Each row is a point. Each copy is the shape, with its points in the same order, turned, moved and blurred by noise. Is it also mirrored, or only turned?

Shape, 6 rows:
[[ 27 -21  21]
 [  0 -19  -4]
 [ -4  31  43]
 [-17  31  30]
 [ -9 -14 -22]
 [  5   6 -16]]
Copy 1 (6 x 3):
[[-18   5  25]
 [-21   9  -9]
 [ 40   5  12]
 [ 37  12  -5]
 [-25  10 -35]
 [-14  -7 -31]]
Copy 1 is: only turned
Copy 2:
[[ 14  38 -27]
 [ -2  24   6]
 [ 60 -11 -14]
 [ 51 -10   1]
 [-14   7  22]
 [ -1  -8  -1]]
Copy 2 is: mirrored
Copy 3, 6 rows:
[[-28 -28   3]
 [-11   2  11]
 [ 30 -41 -22]
 [ 37 -26 -16]
 [ -5  23   7]
 [ -3  13 -16]]
Copy 3 is: only turned

Shape, 9 rows:
[[ 23  -9  19  14 -13  -2]
 [-10  28  -8  21 -34  25]
 [  4  16 -19 -43  29  23]
 [ 47 -40  23  -9  13   4]
 [-11   2  23  -9 -12 -32]
 [ -7  23 -35  21 -26 -46]
 [ -7   1   9  -3 -27  23]
 [-13  42 -18  37  -6 -25]
 [  0 -39  18  22  -8   5]]
Copy 1, 9 rows:
[[  3  21 -25  19 -15   3]
 [-24 -28   1  31   9  14]
 [  6  -2  28 -40  -5  38]
 [ 13  49 -37 -26 -27   0]
 [ 24  25  25  31 -17  -1]
 [ 12  18  13  59  32  43]
 [-18  -2   4  15 -18   0]
 [ 23 -14   6  50  34  29]
 [ -3  30 -22  10   3 -29]]
Copy 1 is: only turned
Copy 2:
[[ -4 -11  -2  25 -11  13]
 [ -8  32  11  -8 -28  42]
 [ -1  24  42 -10  45  -5]
 [-12 -37  14  43  12 -17]
 [ 24   9 -33  11  -8  -7]
 [ 59   7   1 -22 -37  19]
 [-17  27   6  10 -17  14]
 [ 33   4   1 -34 -14  43]
 [-19 -17   0  11 -34  -9]]
Copy 2 is: only turned
Copy 3:
[[-42  23 -11   4  -3  -6]
 [-22  20 -12 -49 -25  14]
 [ 17  -3  -4 -18  41  31]
 [-29  32 -21  46  30  -6]
 [-49 -11  -3   8  -8  29]
 [-36 -18  48 -23 -30   7]
 [-25  33 -18 -22  -7  33]
 [-26 -28  17 -38 -30  -2]
 [-27  24 -23  24 -27   8]]
Copy 3 is: only turned
Copy 4, 9 rows:
[[ 12  18 -25  12 -11  16]
 [  5  16 -41 -15  26 -23]
 [ 15 -35  26   6  37  -4]
 [ 34  -9  -2  34 -29  36]
 [-11  35  15   4 -16  -5]
 [-60   6 -24 -14  -9 -20]
 [ 26  14 -19  -2   5 -24]
 [-45  16 -25 -31  17   0]
 [ 28  14 -20 -10 -38   6]]
Copy 4 is: only turned

Shape (15 x 9):
[[  3 -39 -25  52   1 -12 -23 -31 -13]
 [ 20 -25  -3  15  22  -9 -51   1 -13]
 [ -9  36 -17  -4 -11 -22  12   9   0]
 [ -4  11  19   1  -3   6 -25  -4 -51]
 [ 20  -3  -6  19 -17  -3  14  45  21]
 [ -1  -5  -5  15  -2  -7 -17 -17 -10]
 [-11  -6 -17  17  -9  26   3 -17  -1]
 [  1  12 -37 -19  15 -23 -51  22 -14]
 [ -3  27   1  16   7   0 -16  -3 -33]
 [-54  27 -28  12  27  -7  39   4   0]
 [ 14  15 -13 -37  40 -22 -12  -9 -25]
 [-31  23 -15   3 -36  13  43 -11 -30]
 [-22  27  -9 -46   1 -33  17   3  46]
 [ 10  31 -16  15   1  10  -8  20  -4]
 [-24 -26 -10  -9 -16 -12  -9 -23 -21]]
Copy 1:
[[  8 -49 -18 -46  12  -8   5  -7 -36]
 [ -3 -29 -44 -21  40   8  14 -11   8]
 [ -1 -19  34   5   6   1 -34 -22  29]
 [-10 -36 -25   6 -14  15  12 -44  26]
 [ 35  -3  29  16  36  25  -5  -8   0]
 [ -2 -31  -6 -13   4  -6   3 -15   4]
 [  0 -34   5  14  -4 -15   1  -6 -20]
 [ -3 -33 -34   1  45  -2 -41 -20  41]
 [-20 -42  -1   2   4  10  -1 -40  19]
 [-34   0  37  12   0 -19 -49 -41 -18]
 [-45 -11 -25  -5  10  17 -32  -1  39]
 [  5 -30  34  25 -48   0 -29 -29  -4]
 [ -8  28  34  10  11 -31 -41   7  47]
 [ -4 -37  17  23  30  13  -9 -22  15]
 [ 11 -17 -24 -14 -25 -19 -17 -13   3]]
Copy 1 is: mirrored
Copy 2, 15 rows:
[[-48  24   4  -9 -23  -8   1  28   5]
 [-39  -3  -3 -28  -6 -21  -7  -9 -38]
 [ 38   1  21 -17  19  15  -5  -6  13]
 [ 15   6  -6   6  -4  -8 -26  15 -48]
 [ -8   4  20  -7 -11  47 -19 -51  11]
 [-12  15  -9  -7   4   2  -9   9 -12]
 [ -1   6 -20  12 -12  13 -14  13  17]
 [ 13 -22  10 -58  -5 -27  -6 -11 -25]
 [ 12   0   9   3   5 -14 -29   9 -17]
 [ 44   2  10  25   7 -14  22  -8  39]
 [ 14 -43   4 -15  23 -12  15  12 -31]
 [ 57  16  -1  29  -5  34 -12  29  23]
 [ 47  -2  -5 -28  53  25  37 -41  10]
 [  7 -12  10  -7   2   3 -36 -20   6]
 [  7  22 -16  -8 -15  10  22  28 -20]]
Copy 2 is: mirrored
Copy 3, 15 rows:
[[  8  21  54 -25  17 -54   8   6 -18]
 [ 31  32  34   4 -26 -36   0   6   7]
 [  1 -10 -35   5  22 -15  17 -13   5]
 [ 30  36   6 -11  18  13 -11  -6  19]
 [-18   8 -15  13 -22  -3  39   9 -35]
 [ 11  11  21  -2  17 -19   2  -7  -2]
 [-14   3  26   1  31  -4  10  16  -2]
 [ 44   3 -21  10 -12 -44   8  17  28]
 [ 13  30  -5 -10  19  -8   7 -12  26]
 [-46   5 -38   4  46 -33 -18  11  11]
 [ 20  -9 -14  -7 -20 -20 -29 -14  39]
 [-16  -7 -20 -25  60  23   3   4  -6]
 [ -4 -48 -40  49  14 -17 -14 -15  -5]
 [ -5  13 -15   6   3  -7  33   5  20]
 [ 26  -7  17  -9  32 -14 -24  11 -19]]
Copy 3 is: only turned
